Every row gives one point. The points of each table are mixes of a few directions, plus a little noise. How many directions does each table use, and how many do they share? Where both have some left over, give the other angles between the two spaces (their principal angles), to ten degrees, smallest first.

First, 7 rows:
0: +1.09 +1.78 -3.09
1: -0.80 -1.27 +2.19
2: -0.14 -0.26 +0.39
3: +1.05 +1.72 -3.02
4: -0.36 -0.59 +1.01
5: -1.11 -1.77 +3.11
6: +0.19 +0.37 -0.62
Second (4 x 3):
0: +0.32 +0.51 -0.91
1: +0.86 +1.37 -2.43
2: -1.27 -2.08 +3.61
3: +0.11 +0.15 -0.28
Directions: first 1, second 1, shared 1

First, 8 rows:
0: -0.24 -0.62 -0.69 +1.12 -0.60 +1.33 -0.92 -0.07
1: +1.72 -1.26 -0.06 +0.66 -0.84 +0.52 +0.03 +0.59
2: -1.55 +0.38 -0.61 +0.57 +0.07 +0.87 -0.90 -0.52
3: -0.63 -0.35 -0.69 +1.00 -0.42 +1.24 -0.95 -0.20
4: +3.11 +1.78 +3.45 -5.03 +2.14 -6.23 +4.76 +1.01
5: -1.06 -0.57 -1.15 +1.66 -0.70 +2.07 -1.58 -0.34
6: -1.16 +0.54 -0.23 +0.02 +0.29 +0.19 -0.37 -0.39
7: -0.20 +0.11 -0.03 -0.01 +0.06 +0.01 -0.05 -0.07
Second (9 x 8):
0: +2.70 +1.91 -4.21 -2.29 -2.02 +0.15 -0.52 +2.64
1: +1.25 -0.83 +1.49 -0.06 +0.22 -0.50 +0.93 +0.20
2: +0.54 -1.84 +4.26 +1.32 +1.23 -1.00 +2.12 -0.12
3: +0.00 -1.71 +1.65 +0.77 +0.54 -0.32 +0.08 -1.61
4: +0.46 +0.17 +1.52 -2.03 +0.91 +0.70 -0.47 -1.38
5: -3.35 +4.17 -0.92 -0.50 +0.69 +1.25 +0.06 +2.44
6: -2.63 -1.12 -0.44 +1.90 +0.28 +0.29 -1.44 -2.59
7: +0.16 -0.74 -1.72 +0.29 -0.76 -0.02 -1.08 -0.95
8: +0.87 +0.00 -1.62 +0.59 -1.04 -0.53 +0.33 +1.40
Directions: first 2, second 4, shared 1; angles 50

First (8 x 12):
0: -1.40 -2.42 +2.02 +2.40 +0.85 +1.52 -0.19 -1.27 -1.24 +0.70 -1.37 +1.53
1: +2.21 +1.13 -1.58 -2.01 -0.66 +1.14 +1.66 +1.68 +2.12 -0.53 -1.40 -0.41
2: -2.20 +0.41 -0.49 +2.51 -1.31 -1.32 +2.28 +0.80 -0.39 +3.77 -0.97 -1.07
3: +1.51 -0.06 +1.80 -1.59 -0.78 +0.36 +2.03 -2.10 +0.99 -1.80 +2.36 +0.41
4: +2.78 +0.53 -4.11 -2.24 +1.56 +0.64 +0.74 +2.28 +1.07 -2.46 -0.08 -0.06
5: +0.12 +1.48 +1.13 -1.52 -1.54 -0.38 -1.83 +0.27 +0.39 +0.12 +0.02 -0.65
6: -1.08 -0.05 +1.50 +0.98 +1.88 -1.47 -3.34 -2.77 -0.11 -1.05 +1.58 -0.19
7: -1.93 -1.00 -0.29 +1.46 -0.02 -0.44 -1.38 +1.10 -2.81 +1.24 -0.14 +0.46
Second:
0: +0.69 +2.20 +3.83 -1.34 -3.88 +1.57 +1.14 -0.40 +3.78 +2.36 -3.30 -0.99
1: +0.45 -0.47 -0.66 -0.33 +0.47 +0.44 +0.01 +0.47 -0.43 -0.73 +0.12 +0.43
2: +1.24 -0.95 -1.25 -1.02 +0.73 +1.32 +0.19 +1.15 -0.67 -1.59 -0.14 +1.01
3: +0.26 +2.61 +4.38 -1.01 -4.27 +1.13 +1.12 -0.84 +4.13 +3.02 -3.35 -1.39
4: -0.02 -0.91 -1.53 +0.28 +1.45 -0.30 -0.36 +0.34 -1.41 -1.09 +1.12 +0.51
5: -0.61 -0.83 -1.53 +0.85 +1.67 -1.03 -0.57 -0.05 -1.64 -0.77 +1.58 +0.25
6: -1.87 -0.61 -1.50 +2.11 +2.12 -2.61 -1.04 -0.95 -2.10 -0.04 +2.62 -0.36
7: +1.13 -0.69 -0.85 -0.97 +0.38 +1.25 +0.22 +0.97 -0.34 -1.23 -0.33 +0.82
8: -1.29 -0.33 -0.90 +1.42 +1.34 -1.76 -0.70 -0.67 -1.31 +0.07 +1.72 -0.30
Directions: first 6, second 2, shared 2

First:
0: +2.65 -0.08 -0.42 +1.98 +1.26 +2.56 +1.42 +3.21 +0.59 +1.21 +2.97 -1.31 -0.56 -2.38 +1.21 -1.52 -0.22 -1.55 -2.63 -0.92
1: -3.15 -2.12 -0.43 -3.46 +0.01 -2.47 +1.30 -2.00 -0.49 +0.24 -4.90 +0.51 +1.89 +1.69 -2.43 +1.33 -0.50 +2.44 +1.70 -0.93
2: +0.57 +2.23 -0.17 +1.03 +1.03 +0.65 -1.97 +1.74 +1.45 -1.61 +1.78 +2.48 -0.30 -0.09 +0.14 -0.93 +0.11 -0.70 +2.63 -1.31
3: -0.39 -2.23 -0.28 -1.53 -0.52 -1.22 +0.48 -0.85 -0.02 +0.64 -3.60 +0.10 +0.93 -0.15 -1.30 +0.52 -0.82 +2.19 -0.32 +0.83
4: -0.64 +1.00 -0.26 -0.72 +0.47 +0.11 -0.32 -0.04 -0.04 -0.09 +0.80 +0.54 +0.74 +0.80 +0.21 +0.01 +0.38 -0.30 +0.44 -1.64
5: +2.97 +1.06 -0.05 +0.58 -1.52 +1.32 -2.50 -0.55 -0.36 +1.02 +2.62 -0.26 +0.49 -0.51 +2.44 -0.27 +0.56 -0.10 -3.90 +1.02
6: +1.20 +1.45 -0.18 +0.53 +0.15 +1.33 -0.85 +0.63 -0.03 +0.33 +2.85 -0.10 +0.26 -0.13 +1.49 -0.49 +0.56 -1.09 -1.47 -1.07
7: -4.62 -2.14 +0.88 -0.97 -0.10 -2.62 +3.74 -2.37 -1.47 -0.55 -3.76 -2.01 -1.19 +1.62 -2.40 +1.71 -0.05 -0.03 +2.92 +1.31
8: +1.37 +0.78 +0.83 +2.59 -0.80 +0.35 -1.30 +0.33 +0.40 -1.14 +1.21 +0.12 -2.16 -0.90 +0.62 -0.29 +0.05 -0.84 +0.67 +2.75
Second:
0: +0.19 -2.03 +1.14 +2.39 +1.11 -0.21 +2.73 +0.94 +0.80 -1.37 -1.08 -1.62 -2.31 -1.81 -1.32 -0.79 -1.57 -1.28 +3.15 +2.18
1: -0.87 +0.16 +0.00 -2.30 +1.23 -0.24 +0.45 -1.71 -0.14 -0.23 +0.66 -0.32 +2.41 +1.39 +0.09 -0.21 -0.54 -0.59 +1.45 -3.07
2: +0.00 +2.02 -1.16 -1.91 -1.42 +0.25 -2.84 -0.56 -0.80 +1.43 +0.95 +1.68 +1.80 +1.53 +1.34 +0.83 +1.71 +1.42 -3.51 -1.53
3: -0.89 -1.83 +1.14 -0.41 +2.63 -0.49 +3.29 -1.12 +0.65 -1.66 -0.28 -1.98 +0.60 -0.13 -1.22 -1.02 -2.21 -1.99 +4.94 -1.53
4: +0.43 -2.97 +1.65 +3.92 +1.35 -0.26 +3.80 +1.72 +1.19 -1.92 -1.69 -2.23 -3.86 -2.92 -1.94 -1.07 -2.16 -1.70 +4.23 +3.77
5: +0.27 +0.74 -0.43 -0.03 -0.92 +0.16 -1.25 +0.29 -0.26 +0.62 +0.17 +0.74 -0.03 +0.17 +0.47 +0.38 +0.81 +0.72 -1.78 +0.32
6: +0.05 -1.28 +0.72 +1.34 +0.80 -0.14 +1.73 +0.49 +0.49 -0.87 -0.64 -1.03 -1.31 -1.04 -0.80 -0.50 -1.01 -0.84 +2.06 +1.15
7: +0.81 -0.16 +0.01 +2.11 -1.14 +0.20 -0.43 +1.56 +0.13 +0.23 -0.61 +0.30 -2.23 -1.26 -0.08 +0.17 +0.49 +0.56 -1.36 +2.81
8: -0.23 +1.34 -0.74 -1.84 -0.56 +0.10 -1.69 -0.82 -0.53 +0.82 +0.79 +0.98 +1.80 +1.35 +0.88 +0.48 +0.95 +0.73 -1.84 -1.78
9: +0.10 +1.92 -1.10 -1.57 -1.50 +0.26 -2.81 -0.37 -0.74 +1.41 +0.85 +1.67 +1.47 +1.31 +1.29 +0.83 +1.70 +1.42 -3.58 -1.09
10: +0.09 +2.06 -1.20 -1.72 -1.59 +0.27 -3.00 -0.39 -0.79 +1.49 +0.90 +1.78 +1.59 +1.45 +1.37 +0.89 +1.83 +1.53 -3.78 -1.22
Directions: first 5, second 2, shared 1; angles 40

First:
0: +0.99 -0.77 -0.28 -0.70 +0.12 +0.95 +0.42 +1.83 -0.05 +2.60 -0.03 -0.66 +0.32 +1.33 -1.50 -1.86 +0.24 +1.13 -3.69 -1.04 +1.54 -1.14 -1.72 -0.92 -0.76 -0.67 -0.74 -1.39 -0.04 -0.05 +1.45 +0.52
1: -1.69 +1.71 -0.55 -0.54 +1.86 -2.28 -2.18 -3.12 +1.66 -2.63 +2.15 -1.62 -1.20 -2.97 -0.65 +1.35 -0.79 -1.13 +0.18 -0.50 -1.12 -2.44 +0.98 +1.93 +1.96 -0.28 -0.08 +1.59 +1.26 +0.55 -1.40 +0.22
2: +0.00 -1.74 -0.60 +0.05 -2.45 +1.48 +1.71 +2.83 -1.05 +2.19 -0.92 +1.00 +1.40 +0.49 -0.11 +0.56 -0.30 -1.33 +0.44 +1.19 -0.40 +1.26 +0.11 +0.53 -0.41 -0.09 -0.20 +2.29 -1.92 -0.63 +1.77 -1.18
3: +1.36 +0.87 +0.84 +0.77 +1.37 -0.46 +0.06 -1.26 -0.30 -0.59 -0.71 +0.45 -0.84 +1.70 +1.52 -1.94 +1.20 +3.16 +0.10 -0.58 +1.06 +0.43 -0.64 -1.85 -1.28 +0.80 +0.43 -4.14 +1.02 +0.52 -1.94 +1.59
4: +0.91 -2.21 +2.07 -0.22 -2.45 +3.99 +1.02 +3.79 -1.23 +1.21 -2.27 +1.35 +1.90 +2.56 -1.24 +1.16 -0.21 -2.76 +0.57 +0.12 +0.94 +4.37 -0.39 -2.49 -0.76 -0.81 +0.22 +0.61 -0.73 -1.61 +4.33 -2.48
5: +1.63 -2.67 -0.80 +0.28 -2.94 +2.47 +3.26 +4.84 -2.01 +4.97 -1.99 +1.56 +1.82 +2.81 +0.18 -1.88 +0.60 +1.18 -1.62 +0.96 +1.03 +1.38 -1.40 -0.87 -2.16 +0.12 -0.51 -0.21 -2.53 -0.55 +2.06 -0.23
6: -0.79 +1.22 -2.24 +0.93 +0.57 -3.21 +0.54 -2.39 +0.08 -0.47 +1.09 +0.13 -1.04 -1.99 +2.51 -0.63 +0.32 +2.35 +1.58 +1.30 -1.60 -2.49 +1.01 +2.71 +0.13 +1.39 +0.10 +0.50 -0.74 +1.27 -4.15 +1.80
7: -1.57 +1.66 -0.91 -0.07 +1.47 -2.58 -1.52 -3.12 +1.24 -2.40 +1.84 -1.05 -1.18 -2.83 +0.35 +1.10 -0.54 -0.42 +1.05 +0.10 -1.44 -2.23 +1.20 +2.20 +1.57 +0.22 +0.08 +1.47 +0.75 +0.72 -2.24 +0.53
8: +0.03 +1.29 +1.76 +0.47 +1.35 -0.34 -1.34 -2.36 +0.38 -3.22 -0.26 +0.20 -0.82 +0.14 +0.86 +0.80 +0.26 -0.07 +2.26 -0.45 -0.02 +1.55 +0.72 -1.31 +0.27 +0.33 +0.84 -1.73 +1.63 +0.00 -1.08 -0.01
9: -0.88 +0.63 +0.70 -0.97 +1.12 -0.03 -1.95 -1.04 +1.26 -1.64 +1.13 -1.37 -0.36 -1.25 -1.94 +1.32 -0.80 -2.13 -0.90 -1.12 +0.01 -0.68 +0.15 +0.08 +1.43 -1.02 -0.16 +1.00 +1.33 -0.25 +1.21 -0.78
Second:
0: +1.84 -1.73 +0.73 +1.50 -3.55 -0.14 -1.42 -1.36 -0.91 +1.66 +1.12 +0.52 +0.07 -1.47 +1.10 -2.96 -4.07 +1.07 -1.16 +2.21 -0.43 +1.36 -0.98 +0.36 -0.58 +1.43 -0.77 -0.94 +1.19 -1.04 +0.94 +1.62
1: +0.31 +1.34 +2.50 -0.01 -1.71 -0.96 -2.31 -0.50 -2.43 +0.47 -0.67 -3.29 +0.94 -0.68 -0.32 +3.36 -2.33 +0.82 -0.45 +0.32 -1.11 -1.77 +0.09 -0.20 -0.40 -2.08 +1.45 -2.37 +2.72 +0.86 +2.55 -0.73
2: -0.25 +0.29 -1.14 -1.03 +0.96 +0.02 +2.47 +2.37 +0.35 +1.00 -1.24 +1.02 +1.05 +1.66 -0.32 +0.50 +2.57 -0.99 +0.68 -1.55 +0.62 +0.43 +0.98 -1.12 -1.27 -0.45 +0.45 +0.36 -1.52 +0.08 +0.48 -1.05
3: -1.00 +0.12 -0.71 -0.57 +0.55 +0.62 -0.71 +0.09 +1.56 -0.89 +0.46 -0.10 +0.02 +0.01 -1.39 +0.42 +0.89 -1.45 +0.56 +0.16 -0.62 -0.45 -0.36 +0.82 +0.81 -0.24 +0.00 +3.17 -1.08 -0.37 -0.03 -1.41
4: +0.36 +0.86 +0.80 -0.62 +1.61 +1.29 +2.30 +0.79 +0.70 -0.44 -1.60 +1.03 +0.47 +1.24 +0.62 +0.64 +2.27 -0.15 +0.80 -1.46 +2.16 +1.79 +0.96 -2.58 -0.38 -0.83 +0.52 -2.97 +0.65 +0.64 +0.39 -0.82
5: -1.92 +1.67 -1.80 -1.43 +3.53 -2.22 +2.31 +2.60 -1.47 -0.14 -1.33 -1.06 -0.07 +1.91 -0.46 +3.46 +4.11 +0.11 +0.50 -3.03 -0.42 -3.14 +1.58 +0.49 -0.72 -1.13 +0.82 +0.35 -2.00 +1.52 -1.70 +0.00
6: -0.53 -1.85 -1.52 +1.72 +1.39 +0.64 -1.33 -3.47 +2.19 -2.79 +3.10 +1.96 -3.49 -1.93 +0.86 -4.51 -0.90 +0.91 -0.62 +1.87 +0.06 +0.50 -1.67 +2.76 +3.05 +3.41 -2.63 +2.65 -1.18 -0.91 -4.98 +3.10
7: +1.17 -0.65 +1.17 +0.44 -2.80 +0.75 -1.28 -0.50 +0.03 +1.12 +0.19 -0.10 +0.98 -0.72 -0.10 -0.88 -2.55 -0.33 -0.28 +1.46 -0.25 +1.27 -0.60 -0.50 -0.49 -0.07 +0.16 -0.24 +1.20 -0.80 +2.33 -0.67
Directions: first 4, second 5, shared 0; angles 30, 30, 30, 80

First, 8 rows:
0: +0.12 -2.46 -0.11 -0.67 -6.03 -0.48 -0.45 +2.19 +0.39 -0.97 -4.29 -0.95 +1.99 -0.40 -0.96 -2.07 -1.70 +7.34 -0.13 +1.80 +1.38 +0.89 +3.39 -0.95 +2.43 +5.72 +1.36 +2.57 +0.86 +0.00 +0.06 -1.61
1: -0.09 +1.78 +0.08 +0.47 +4.33 +0.35 +0.32 -1.58 -0.27 +0.69 +3.10 +0.69 -1.45 +0.28 +0.69 +1.49 +1.23 -5.27 +0.08 -1.32 -0.99 -0.65 -2.44 +0.68 -1.75 -4.11 -0.98 -1.86 -0.61 -0.02 -0.04 +1.15
2: +0.02 -0.23 -0.02 -0.07 -0.55 -0.04 -0.05 +0.19 +0.04 -0.10 -0.40 -0.08 +0.18 -0.03 -0.08 -0.19 -0.16 +0.67 -0.01 +0.17 +0.12 +0.08 +0.30 -0.07 +0.21 +0.52 +0.12 +0.23 +0.09 +0.00 +0.02 -0.14
3: +0.11 -2.07 -0.08 -0.56 -5.05 -0.40 -0.39 +1.84 +0.32 -0.81 -3.60 -0.80 +1.66 -0.33 -0.81 -1.73 -1.42 +6.13 -0.11 +1.51 +1.15 +0.74 +2.84 -0.79 +2.04 +4.79 +1.14 +2.17 +0.72 +0.02 +0.06 -1.35
4: -0.03 +0.74 +0.02 +0.20 +1.78 +0.15 +0.13 -0.65 -0.12 +0.29 +1.26 +0.29 -0.60 +0.11 +0.29 +0.61 +0.51 -2.15 +0.04 -0.53 -0.41 -0.27 -1.00 +0.28 -0.71 -1.68 -0.40 -0.75 -0.25 -0.01 -0.01 +0.48
5: +0.03 -0.57 -0.02 -0.15 -1.39 -0.11 -0.10 +0.50 +0.09 -0.22 -0.99 -0.21 +0.46 -0.09 -0.22 -0.47 -0.40 +1.68 -0.02 +0.42 +0.33 +0.21 +0.79 -0.21 +0.57 +1.31 +0.32 +0.59 +0.20 +0.00 +0.02 -0.37
6: -0.07 +1.34 +0.05 +0.36 +3.27 +0.26 +0.24 -1.20 -0.21 +0.53 +2.33 +0.51 -1.08 +0.22 +0.52 +1.13 +0.93 -3.97 +0.07 -1.00 -0.75 -0.49 -1.84 +0.51 -1.32 -3.11 -0.74 -1.41 -0.46 +0.00 -0.04 +0.88
7: -0.07 +1.48 +0.07 +0.41 +3.62 +0.29 +0.28 -1.29 -0.24 +0.58 +2.57 +0.58 -1.18 +0.22 +0.57 +1.24 +1.03 -4.39 +0.08 -1.09 -0.83 -0.53 -2.03 +0.57 -1.46 -3.44 -0.82 -1.55 -0.52 +0.00 -0.04 +0.96
Second (9 x 32):
0: -2.55 -1.27 -1.50 -0.61 +1.46 -1.09 -0.57 +0.95 +1.01 -1.15 -0.54 -0.35 +0.02 -0.60 -1.43 -1.40 -0.63 -0.94 -0.59 +1.65 +0.57 -1.91 +0.53 -0.27 +0.42 -1.29 -1.21 +0.31 -1.28 -2.57 -0.84 -1.52
1: +0.30 -0.26 -1.32 +0.68 -0.10 -0.28 -1.43 -1.17 -1.47 +0.13 -0.42 -1.34 -1.73 -1.00 -1.67 -0.54 +0.49 -1.78 +1.50 -0.88 -1.18 +0.41 -0.53 -1.46 -0.92 -1.91 -2.19 -0.04 -1.34 -1.68 +1.53 -0.29
2: -0.68 +2.20 -1.39 -1.68 -0.87 +0.75 -0.21 -2.14 -2.50 -0.18 -0.24 -0.99 -0.71 -1.09 +0.11 -1.75 +1.59 -1.74 -0.03 -0.30 +0.44 +2.15 -2.85 +0.07 -1.25 +0.04 -1.24 -1.90 -2.39 +1.37 +0.71 -0.42
3: -1.77 -0.44 -1.13 -1.81 -0.41 -1.34 -0.86 +0.11 +0.69 -1.19 -1.06 -0.39 +0.76 -0.75 -0.86 -1.47 +0.28 -0.26 -1.34 +1.83 +1.50 +0.20 -0.74 +1.00 -0.16 +0.45 -0.67 -0.61 -1.67 +0.08 -0.98 -1.11
4: +4.55 +0.81 +3.36 +4.47 +0.38 +3.49 +2.67 +0.45 -1.19 +2.93 +2.38 +1.37 -1.16 +2.29 +2.60 +3.80 -1.16 +2.26 +2.99 -4.22 -3.41 -0.63 +2.67 -2.27 +1.07 +0.16 +2.67 +2.02 +4.93 +0.23 +2.07 +2.80
5: +3.26 -0.94 +2.24 +1.24 -0.70 -2.58 -3.16 -0.40 +1.75 +1.02 -0.32 -0.35 -0.01 -0.04 +0.40 +3.20 +0.60 -1.11 -0.12 -1.25 +0.13 +1.79 -0.90 +1.56 -1.45 -0.91 -0.27 -0.37 +2.16 +2.71 -0.21 +1.69
6: -2.51 -2.10 -2.13 -2.80 -0.07 -1.09 +2.27 +0.72 +2.37 -2.59 +0.43 +2.06 +2.35 +0.80 -3.24 -1.88 +0.04 +2.14 -2.02 +4.42 +1.00 -1.50 +1.96 +2.09 +0.71 +2.08 +1.24 +0.58 -3.81 -1.88 -1.21 -0.72
7: -0.06 +1.50 +1.43 +1.07 +2.24 +1.55 +1.23 +0.58 -0.17 +1.04 +1.44 +0.60 -0.31 +0.72 +2.62 +1.11 -0.54 -0.92 +0.06 -1.41 -0.26 -1.09 -0.32 -0.35 +0.49 -0.96 +0.93 -0.25 +2.26 +0.54 -0.56 +0.46
8: -0.55 +0.49 +0.44 -0.55 -1.93 +0.62 +0.06 +0.90 -0.49 -0.01 -1.66 -0.61 +0.77 -0.32 +1.48 -1.06 -0.67 +2.34 -0.46 +0.16 +1.21 +0.59 +0.18 -0.37 +1.09 +2.34 +0.75 +0.26 +1.15 +1.20 -0.51 -0.89
Directions: first 1, second 6, shared 1

First, 8 rows:
0: -0.30 -0.56 +1.04 -0.04 -0.59 -0.04 +1.51 +1.76 -2.51 -0.09 +0.75 -0.89 -0.17 -0.43 -1.75 +0.88 -0.73 -0.85 -0.68 -0.15 +0.24 -1.08 +0.79 -1.95 +2.64 +0.37 -0.02 +1.06 -0.82 -1.76 -0.02 +0.78
1: +0.67 -0.15 +0.59 +0.28 +0.62 +0.11 +0.62 +0.64 -1.32 -0.57 +0.65 +0.03 +0.28 -0.21 -0.72 +0.68 -1.39 -0.06 -0.76 -0.43 +0.20 -0.45 +0.34 -0.62 +1.50 -0.09 -0.20 +0.47 -0.80 -1.25 +0.32 +0.21
2: -3.41 -0.09 -1.55 -1.26 -3.64 -0.63 -0.43 -0.46 +2.44 +2.57 -1.88 -1.18 -1.64 +0.00 +1.02 -1.86 +4.99 -0.59 +2.43 +1.98 -0.74 +0.36 -0.42 +0.48 -3.07 +0.78 +0.75 -0.71 +2.43 +3.36 -1.39 +0.27
3: +3.23 +1.28 -0.94 +1.09 +4.12 +0.66 -2.94 -3.52 +3.42 -2.01 -0.18 +2.81 +1.72 +1.04 +2.87 -0.30 -2.32 +2.29 -0.49 -1.29 +0.07 +1.93 -1.33 +3.74 -3.27 -1.40 -0.53 -1.62 -0.09 +1.11 +1.10 -1.86
4: +1.71 +0.35 +0.18 +0.58 +1.93 +0.30 -0.66 -0.82 +0.20 -1.11 +0.43 +1.00 +0.79 +0.22 +0.47 +0.35 -1.80 +0.64 -0.78 -0.81 +0.19 +0.39 -0.29 +0.81 -0.10 -0.54 -0.30 -0.28 -0.65 -0.53 +0.65 -0.58
5: -1.93 -0.73 +0.49 -0.64 -2.48 -0.41 +1.60 +1.92 -1.87 +1.21 +0.05 -1.64 -1.00 -0.63 -1.65 +0.08 +1.47 -1.27 +0.36 +0.75 -0.12 -1.09 +0.78 -2.07 +1.73 +0.80 +0.39 +0.84 +0.15 -0.52 -0.78 +1.07
6: -3.27 -1.18 +0.57 -1.16 -4.21 -0.71 +2.61 +3.07 -2.76 +2.03 -0.07 -2.70 -1.71 -0.96 -2.50 +0.10 +2.78 -2.06 +0.82 +1.42 -0.21 -1.79 +1.16 -3.30 +2.51 +1.40 +0.59 +1.38 +0.39 -0.53 -1.16 +1.77
7: +3.36 +1.05 -0.41 +1.21 +4.18 +0.75 -2.34 -2.72 +2.27 -2.12 +0.29 +2.54 +1.75 +0.81 +2.19 +0.17 -2.96 +2.03 -0.91 -1.50 +0.25 +1.54 -1.04 +2.96 -2.09 -1.30 -0.64 -1.18 -0.63 +0.13 +1.23 -1.57
Second, 11 rows:
0: -0.91 +0.10 +0.35 +2.12 +0.80 -0.70 +1.10 +1.35 +1.66 -2.43 -1.15 -0.18 -1.38 -0.64 +1.20 -0.18 -1.68 +0.74 +2.02 +0.45 +1.94 -1.00 +1.46 -2.70 -0.67 +0.89 -1.35 -0.19 -0.09 +0.54 -3.89 -1.83
1: -2.19 -1.54 +2.48 -3.48 -2.55 +1.43 -1.62 -0.36 -1.14 +1.43 +2.33 -1.06 -2.67 +1.03 -1.84 +0.26 +2.32 -1.86 +0.63 +1.66 -1.26 -0.67 -1.99 -1.25 +0.97 +2.57 +2.25 +3.97 -0.08 +0.29 +3.53 +2.82
2: +0.16 +0.15 +0.50 +0.28 -0.17 -0.81 -0.11 -0.46 -0.43 +0.51 +0.34 +0.86 +0.99 +0.27 -0.47 +0.61 +0.66 -0.47 -0.56 -0.31 -0.57 +0.40 -0.36 +1.34 +0.48 -1.35 +0.13 -1.08 +0.35 -0.05 +1.09 -1.23
3: -0.97 +3.19 -4.21 +1.29 +2.30 -0.17 +0.95 -0.35 -1.71 +1.17 -0.43 +0.06 +3.66 -0.51 +1.11 -1.61 -0.74 +3.73 -2.43 -2.07 +0.03 +0.00 +1.31 +2.74 +0.14 +0.01 -2.26 +0.78 +1.04 +0.05 -1.18 -0.36
4: +0.51 -0.48 +0.97 -0.16 -0.51 -0.40 -0.30 -0.35 +0.01 +0.28 +0.31 +0.57 +0.10 +0.34 -0.44 +0.63 +0.50 -1.01 -0.09 +0.09 -0.46 +0.37 -0.60 +0.49 +0.27 -1.01 +0.52 -0.89 -0.02 -0.03 +1.10 -0.51
5: +3.37 -1.65 +0.29 +0.51 +0.36 +0.61 +0.33 +0.71 +2.52 -2.20 -1.83 -0.25 -1.69 -0.71 +1.07 +0.34 -1.75 -1.11 +1.47 +0.44 +1.18 +0.52 +0.65 -1.96 -1.66 -0.84 +0.25 -2.68 -1.40 -0.64 -2.32 +0.73
6: -5.88 +2.13 -1.46 -0.48 +0.37 +0.73 +0.36 +0.69 -1.93 +0.83 +1.43 -1.57 -0.53 +0.02 +0.13 -1.80 +0.58 +3.15 +0.13 +0.24 +0.61 -2.12 +0.64 -1.32 +0.96 +4.79 -1.33 +6.54 +1.37 +1.21 -0.97 +0.91
7: -0.15 +0.69 +0.17 +2.22 +0.73 -1.46 +0.85 +0.38 +0.69 -1.11 -0.84 +0.74 +0.83 -0.26 +0.65 +0.30 -0.82 +0.45 +0.39 -0.45 +0.77 -0.08 +0.89 +0.16 +0.00 -1.22 -1.17 -1.80 +0.30 +0.18 -1.77 -2.84
8: +6.18 -3.69 -0.12 -4.79 -1.37 +3.90 -1.95 -0.73 +1.19 +0.60 -0.51 -1.48 -2.67 +0.04 -0.65 +0.02 +0.21 -3.04 -0.27 +0.88 -1.37 +1.69 -1.72 -0.77 -1.88 -0.06 +3.33 -1.07 -2.57 -1.62 +2.85 +7.35
9: +0.45 -0.08 +0.83 +0.52 -0.26 -1.05 -0.07 -0.42 -0.15 +0.37 +0.20 +0.99 +0.90 +0.31 -0.43 +0.72 +0.49 -0.85 -0.43 -0.29 -0.48 +0.45 -0.40 +1.19 +0.44 -1.75 +0.24 -1.75 +0.20 -0.09 +1.03 -1.57
10: -0.60 +1.24 +0.16 +1.83 +0.44 -2.05 +0.41 -0.51 -0.71 +0.46 +0.22 +1.50 +2.36 +0.24 -0.19 +0.63 +0.45 +0.26 -0.93 -0.92 -0.36 +0.42 +0.17 +2.23 +0.95 -2.15 -0.74 -1.86 +0.91 +0.19 +0.50 -3.40
Directions: first 2, second 4, shared 0; angles 50, 90
